Each row of a before or after table is a point. The points were changed in one or more steps. Then noise was added and the rows were shuffled. The steps act on columns, c1 being the first. Write out the steps. A step turns or swaps two columns, mirrors them in a line or flattens them onto one, adds a multiple of one to another, or multiplies or shifts one. Angles are multiples of 10 degrees, from the lower column toward the higher: turns from -170 to 170, lines from 10 to 170 but not 90. Use the fewest steps. Two steps may share a column if one is a turn and the other turns, adds or multiplies; they go together, in the order done. Otherwise the lowest column goes first.
(in the rows, 128 means zero)

Before (12 x 2)
[[169 154]
 [143 167]
 [111 203]
 [137 116]
 [ 94  87]
 [143 167]
 [107 185]
 [193  95]
 [174  93]
 [136 118]
 [150 185]
 [ 94 165]]
After (12 x 2)
[[200 167]
 [169 135]
 [166  98]
 [115  55]
 [ 83 143]
 [155 175]
 [113  73]
 [159 130]
 [192 125]
 [116 114]
 [174 169]
 [123 118]]
Steps: turn c1 and c2 by -70 degrees

Before (10 x 4)
[[114 115 196  44]
 [163 184 114 186]
 [125 166 222  71]
 [137 144 104 130]
 [118 129  76  90]
 [178  61 100 168]
 [119 158 133  76]
 [151 136  67 153]
 [ 67 122 131 101]
 [120 129 182  60]]
After (10 x 4)
[[107  95  96 127]
 [144 205  57 124]
 [ 60 126  69 128]
 [109 124  59 123]
 [134 124 141 124]
 [142 126 157 130]
 [ 97 135  32 128]
 [ 93 103 174 120]
 [132 115  33 123]
 [167  93  92 119]]
Steps: turn c1 and c2 by 130 degrees; shift c3 by -40; multiply c4 by 0

Before (12 x 6)
[[ 76 168  91 176  80 143]
 [ 63 116  65 102 129 102]
 [ 70 146 137 130 149  94]
 [ 98 133  54 190 142 161]
 [155 146  51 201 163  59]
 [155  61 111 109  66 110]
 [170 169 158 153 183 115]
 [ 82  75 121 186 144 117]
 [ 78 143 109 120  85 164]
 [ 92 147  80 123 136  68]
 [137 144 101 153  71 161]
 [ 77  84 138 113 162  95]]
After (12 x 6)
[[ 91 109 177 129  67 138]
 [110 184  99 130 117 187]
 [ 86  87 119 128  95 149]
 [119 146 157 130 160  67]
 [ 68 102 164 129 144  76]
 [199 120 146 125 110  66]
 [127 162 209 127  58 162]
 [107 105 201 128 157 141]
 [140  61 115 124  95 161]
 [ 90  92 148 130 163  84]
 [106  66 190 126 104 130]
 [150  59 137 130 119 144]]
Steps: turn c1 and c2 by 60 degrees; multiply c3 by -1; multiply c4 by 0; swap c5 and c6

Before (10 x 9)
[[174  78 155 143 131 123  60 151  81]
 [ 39 140 129  77  93 164 136  91 191]
 [140 126 120 139  54 163  98 157 125]
 [165 142 158 121 114 132 146 176 117]
 [144 122 155 137 119 220 123 159 101]
 [177 137  90 171 146 137  78 129  74]
 [ 91 102 128 130  86 152 155  53 228]
 [106 135 119  57  94 191 128  98 245]
 [153  90 107  95  98 160 141 134  98]
 [137  83  93 165 141 140 102 178 123]]
After (10 x 9)
[[138 124 115 128 160 164 156  53 126]
 [173  80 144 140 153 119 196 131  78]
 [103 136 160 103 100 192 127  92 246]
 [141 118 149 136 159 217 136 123 101]
 [180 137  70 137 126 138 179 150  72]
 [ 36 138 156 113  91 162 125  97 196]
 [151  89 127 113 133 157 114  97 100]
 [138  82  79 132 177 142 154 142 124]
 [165 141 155 131 174 137 114 113 115]
 [ 92 103 125 130  49 150 106  84 228]]
Steps: turn c3 and c4 by 30 degrees; multiply c4 by 0.4; swap c5 and c8; multiply c7 by -1

Before (9 x 12)
[[123 132 142 157 151 107 121 164 100 114 108 101]
 [120 105 162 146 110 117  97 168  66 116  99 142]
 [155 158 121  81 138 124 179 155 103 108  95 117]
 [137 169  92 149 116 129 115 103  65 124 143 137]
 [118 106  62 145 111 180 201  36  67 160 126 150]
 [129 131 146 103 105  79 115 125 128 107 120 148]
 [125 115 155 121  96  94 111 137 104 106 249 148]
 [170 117 136 130 106  87 159 125  79 130 112 102]
 [143 205 163 118  94 105 100 137 108 171  95 103]]
After (9 x 12)
[[121 126  89 146 117 114 117  77  29  97  87 141]
 [129 135  96 105 133  80 137 120 127  77 124 148]
 [122 142 131 158  99 106 104  96  84  94 110 102]
 [153 171 140  81 127 125  74 150  88  78 114 117]
 [126  52  85 122 136  94 131 112  91  74 227 149]
 [144 211  79 122 132 104 140  99  95 239 140 102]
 [139 155 150 152 162 128 157 135  26 116 162 137]
 [170 123 107 132 142  88 108 152  49 132 109 103]
 [116 112 166 145 182 180 155 245  32 207 117 149]]
Steps: turn c2 and c11 by 30 degrees; turn c3 and c5 by -140 degrees; turn c7 and c8 by 130 degrees; multiply c9 by 1.6; multiply c10 by 2.5
